Rows are points. Each copy is the shape, with its points in the same order, stretched, turned, moved and blurred by noise. Say if it was mirrored as well.
In the rows, 100 means zero.

Shape:
0: 119 106
1: 117 102
2: 107  96
3:  99 126
4:  41 138
Copy 1 (5 x 2):
0: 101 106
1:  96 106
2: 101  97
3: 126 107
4: 171  73
Copy 1 is: mirrored
Copy 2, 5 rows:
0: 116  87
1: 113  91
2: 102 100
3: 134 113
4: 139 178
Copy 2 is: only turned
Copy 3, 5 rows:
0:  94 130
1:  86 131
2:  80 117
3: 101 101
4:  86  35
Copy 3 is: mirrored
Copy 4:
0: 108 118
1: 109 115
2: 102 100
3:  75 128
4:  12 106
Copy 4 is: only turned

Shape, 9 rows:
0: 123  68 129
1:  86 115  28
2: 103  95  97
3: 120  98  96
4: 123 118  60
5: 116 110 143
6: 106  87 122
7: 131 143  90
8:  87 128  68
Copy 1:
0: 134 107  83
1:  81 105 155
2: 105 116  95
3: 106 120 107
4:  92 134 137
5: 103 137  57
6: 111 113  83
7:  86 156  99
8:  77 114 114
Copy 1 is: mirrored
Copy 2, 9 rows:
0:  87  58  55
1: 137 179 120
2:  98 106  87
3:  89 121  79
4:  90 163  92
5:  50  67  92
6:  84  81  82
7:  52 143 107
8: 104 142 134
Copy 2 is: mirrored

Shape (7 x 3):
0:  72  75  67
1: 101 185 106
2:  74  68  68
3:  85  73 108
4: 113  89  63
5:  81  75 121
6: 111 109 114
Copy 1, 7 rows:
0:  57 129 102
1: 175 108  89
2:  53 126 103
3:  66  94  87
4:  82 105 129
5:  68  89  78
6: 106  79  97
Copy 1 is: mirrored
Copy 2:
0:  74  53 103
1:  66 162  64
2:  78  51 108
3: 112  70  99
4:  78  91 137
5: 119  72  90
6: 109 117 106
Copy 2 is: mirrored
Copy 3 (7 x 3):
0:  98  79 100
1: 135 171 122
2:  95  78  98
3:  74 103  97
4: 107 103  77
5:  67 109 105
6:  85 138  98
Copy 3 is: mirrored
Copy 4 (7 x 3):
0:  67  94 144
1: 105 170  62
2:  63  93 150
3:  74  61 115
4: 124 104 124
5:  63  50 107
6: 112  91  88
Copy 4 is: mirrored

Shape, 7 rows:
0:  84 112  81 107
1:  94  99 104 177
2:  65 113 117  79
3:  82  82 115  75
4:  66  89  90  93
5: 116  87  79 144
6:  86 110 105  84
Copy 1 (7 x 4):
0:  85 103 127 106
1:  53 106  63 140
2:  98  65 118 111
3: 113  78  96  93
4:  85  83 110  90
5:  88 132  85 108
6: 104  87 120 107
Copy 1 is: only turned
Copy 2:
0: 107 120  68  94
1: 195 104  82 106
2:  64 132  80 138
3:  57  96 102 133
4:  84 100  62 122
5: 152  84  89  72
6:  76 122  95 121
Copy 2 is: only turned
Copy 3, 7 rows:
0:  83  90  92  90
1: 140  95  64  87
2:  81  99 123  63
3: 101 100 139  93
4:  89  79 114  84
5: 122  96  79 121
6:  86 106 116  84
Copy 3 is: mirrored

Shape (10 x 6):
0: 112  58  68 112  76 174
1:  82 107  77  71 111  73
2:  97 116 109  91  78  62
3: 110  58 135  49  95  63
4: 118 104  78 120 103  73
5: 102 120 165 131 123  74
6: 101 120  70 139 104  75
7: 116 138  85  74  92  71
8: 114  73  73 126 114 150
9: 132  71 107  74 102 113
Copy 1, 10 rows:
0: 109  38 147  74 153 100
1:  82  91  72 106  59  76
2: 122 128  70  65  74  88
3:  71 123  55  53 113  86
4: 125  90  57 104 100  85
5: 119 185  65 116 104  98
6: 135  87  78 118  78  86
7: 117 108  58  78  58 105
8: 102  60 126 117 139  99
9:  87 104  82  75 138 117
Copy 1 is: only turned
Copy 2 (10 x 6):
0: 146 121  37 166 143  93
1: 111  61  86  92  85 124
2: 127  90 111  90  55 100
3:  73  92  48  66  61  92
4: 133 100  98  79  97 134
5:  89 105 140  62 100  65
6: 147  88 125  82 102 124
7: 117  95 120 104  67 140
8: 127 112  60 126 156 112
9:  91 116  55 104 105 117
Copy 2 is: mirrored

Shape, 11 rows:
0: 107  87  80  66  93 129  95 109
1: 117 132  89  77  57 115  95 137
2:  97 102  89 107  62  84 102  80
3: 126  76  98 135  73  75 103  79
4: 118  76 112 101 115 102 130  65
5:  70 113  88 100  69  68  97 134
6: 123  68 145 123 100 104 122  94
7: 100  82 147  92  99 125  99  94
8: 102  96 110 103 113 142  99 102
9:  91  96  83 117  94  85 124  68
10: 114 118  82  73 107 107  83  95
Copy 1:
0:  98 130  82 102 142  58 100 102
1:  96 111  62  50 159  72  68 116
2: 101 142  77  99  97  98  72 141
3:  76 145  83 109  83 138  65 114
4:  77 111  88 131  73  86  93  99
5: 147 109  79  80 136 117  71 135
6:  57  94 108 126  95 118  78  83
7:  59  89 114 128 116  79 104 101
8:  84 107 123 101 107  63  99  88
9: 117 135  91 112  66  92  75 125
10:  98 117  67  78 107  67 113 119
Copy 1 is: mirrored
Copy 2 (11 x 8):
0: 129 100 128 141  85  78 122 101
1: 195 115 118  98  88 105 117  93
2: 127  97  57  85 124  82  91  79
3: 102  90  29  94  94 107  73  58
4:  61  71  52 118 107 111 110  80
5: 138 113 115  58 100  78  81  64
6:  87  67  58 103  90 145  73  68
7: 100  84  99 144 110 126  80 107
8: 104  93  99 123  80 101 103 133
9:  79  89  43  78 110  82 104  83
10: 131 130 112 135 110  95 134 101
Copy 2 is: only turned
Copy 3:
0: 156  95 121 111 121  75  83 104
1: 116  78 140 101 154  94 122 104
2:  97 141 133  86  80  66 141 111
3:  89 183 122  73  66  74 140 132
4:  92 172 100  88  89  71  74  83
5:  86  86 110 138 102  94 160 133
6:  84 178  98  94 101 107  93  73
7: 113 133  98 101 112 111  86  46
8: 109  97 116  92  97 112  68  69
9:  74 147 120  92  59  63 111 108
10: 117  86 109  80 118  75  94 114
Copy 3 is: mirrored
